Each row of a before or after table is a point. One or more steps were done to the points. Then noise was added and the rows were shuffled. The steps act on columns, c1 being the first. Name the steps. A step turns or swaps two columns, mirrors them in a line or flattens them onto one, adds a multiple of one to another, or multiplies or shifts one. Angles are multiples of 10 degrees, from the lower column toward the higher: turns from -170 to 170, lines from 10 to 170 but not 90. Use the fewest steps. Two steps may share a column if one is a turn and the other turns, adds or multiplies; they go together, in the order done. Otherwise the lowest column goes first.
In the rows, 128 means zero.

Before:
[[120 120]
 [108  74]
 [122 148]
 [112 142]
 [124 144]
 [121 141]
 [119 125]
 [112 116]
 [148 148]
 [231 117]]
After (10 x 2):
[[182 146]
 [ 70 213]
 [133 124]
 [129 105]
 [120 113]
 [149 124]
 [138 128]
 [115 110]
 [120 115]
 [ 99 131]]
Steps: turn c1 and c2 by 130 degrees

Before:
[[131 142 177]
 [100 115  90]
 [190 165 176]
 [147 136 108]
 [187 157 160]
 [192 107  94]
 [110 153 138]
 [150  84 138]
 [110 160 137]
 [ 99  94 111]]
After:
[[121 151 149]
 [138 116  86]
 [118  93 105]
 [121 147 141]
 [116  86 141]
 [153  86 124]
 [157 174 142]
 [155 190 139]
 [135 113 144]
 [131 181 111]]
Steps: multiply c1 by 0.4; mirror c2 and c3 in the line at 30 degrees

Before:
[[113 130 100 140]
 [148 119 176 126]
 [109 120  74 143]
 [136 106 148  82]
 [115  97  97 128]
 [129 122 178 103]
 [152 114  71 149]
 [111 148 166  95]
 [101 111  96 156]
 [138 120 195 115]
 [106 168  76 136]
 [106 110  66 133]]
After:
[[132 106  91 180]
 [135  98  95 181]
 [ 90 103  86 171]
 [134 151 186 156]
 [150 110 107 157]
 [142 111  78 158]
 [145 159  84 177]
 [134 118 110 167]
 [138 137 204 147]
 [101 108 173 126]
 [138 128 193 128]
 [147 133 161 113]]
Steps: turn c1 and c2 by 90 degrees; shift c3 by 10; shift c4 by 30

Before, 11 rows:
[[126 139  92 115 140 128]
 [117 115 152 144 170 138]
 [139 156 120 108 108 120]
 [155  94 117 113 171 117]
 [122 133 137 152 176  81]
 [142 142 138 145 101 117]
 [134 104 141 115 119 119]
 [119 110  91 107 119  77]
 [ 88  73 132 152  98 122]
 [101 159 134  74 123 142]
 [117 101 100 124 166 151]]
After:
[[161  72 130 151 179 123]
 [150  91 121 108  77 135]
 [178 156 131  72 153 131]
 [232 100 116 126 102 143]
 [234 113 140 147 102 126]
 [132 111 118 108 144 106]
 [ 60 152 117 104 134 128]
 [ 42 143 129 143 138 126]
 [237 128 130 150  94 105]
 [ 98 104 135 111 136 127]
 [157 132 110 112 119 126]]
Steps: turn c1 and c5 by -140 degrees; multiply c1 by 3; multiply c3 by 0.4; multiply c6 by 0.4
